Each row of a before or after table is a point. The points were changed in one or more steps. Then noise was added and the rows were shuffled. The steps act on how far a point lies along the listed directions, d1 being the first. What was done? A step turns or swaps two directions, mirrors them in a line or flattens them onto one, adds a multiple of one to another, or multiplies one. Angles are multiples of 10 degrees, from the lower direction toward the higher: turns from -170 to 170, lines from 10 to 170 but not 90. Use the fewest steps. Two steps may share a direction if one is a turn and the other turns, adds or multiplies; they go together, in the order done. Otherwise the lowest direction goes first.

Directions:
(1): -0.007  0.061
(2): -0.061 -0.007
Before (11 x 2):
0: -0.017 -0.027
1: -0.039 -0.013
2: -0.003 -0.008
3: -0.053  0.058
4:  0.033  0.027
5: -0.039 -0.027
6: -0.042  0.029
7:  0.035  0.018
8:  0.030 -0.012
9: -0.006  0.060
10: -0.051  0.045
After, 11 rows:
0: -0.010 -0.045
1: -0.035  0.124
2: -0.027  0.101
3: -0.022  0.063
4: -0.013 -0.022
5: -0.015  0.119
6:  0.016 -0.028
7:  0.000 -0.050
8:  0.008  0.047
9:  0.014  0.030
10:  0.001 -0.016
Steps: multiply d1 by 2; multiply d2 by 0.4

Directions:
(1): -0.016 -0.004  0.082 -0.006 -0.038 -0.054
(2):  0.076 -0.009  0.031  0.056 -0.017  0.033
(3): -0.010 -0.081 -0.006  0.038  0.045 -0.035
(4): -0.020 -0.004 -0.051  0.045 -0.075 -0.024
(5):  0.067 -0.022 -0.029 -0.057 -0.016 -0.045
Before (9 x 6):
0:  0.043  0.027 -0.094 -0.021 -0.054 -0.004
1:  0.048  0.034 -0.124  0.003 -0.059  0.035
2: -0.006  0.029  0.055 -0.013 -0.024  0.014
3: -0.006 -0.031 -0.081  0.032  0.045  0.008
4:  0.035  0.010  0.045  0.033 -0.016  0.025
5: -0.024  0.031  0.087  0.003  0.017  0.000
6: -0.017 -0.003  0.046 -0.004 -0.010 -0.039
7:  0.052  0.032  0.092 -0.059  0.000  0.016
8:  0.052  0.000  0.058  0.004 -0.020 -0.014
After (9 x 6):
0:  0.014 -0.030 -0.052  0.023  0.079  0.023
1: -0.018  0.033  0.035  0.005 -0.054  0.002
2:  0.051  0.036 -0.039 -0.090  0.044  0.017
3: -0.028  0.009 -0.002 -0.011 -0.048 -0.058
4:  0.001  0.027  0.004 -0.004 -0.115 -0.032
5:  0.030  0.042 -0.073 -0.107  0.064  0.048
6:  0.000 -0.008  0.051  0.009 -0.016 -0.029
7: -0.031  0.025  0.042  0.051 -0.052 -0.016
8: -0.051  0.020 -0.014 -0.008 -0.035 -0.020
Steps: turn d2 and d4 by 150 degrees
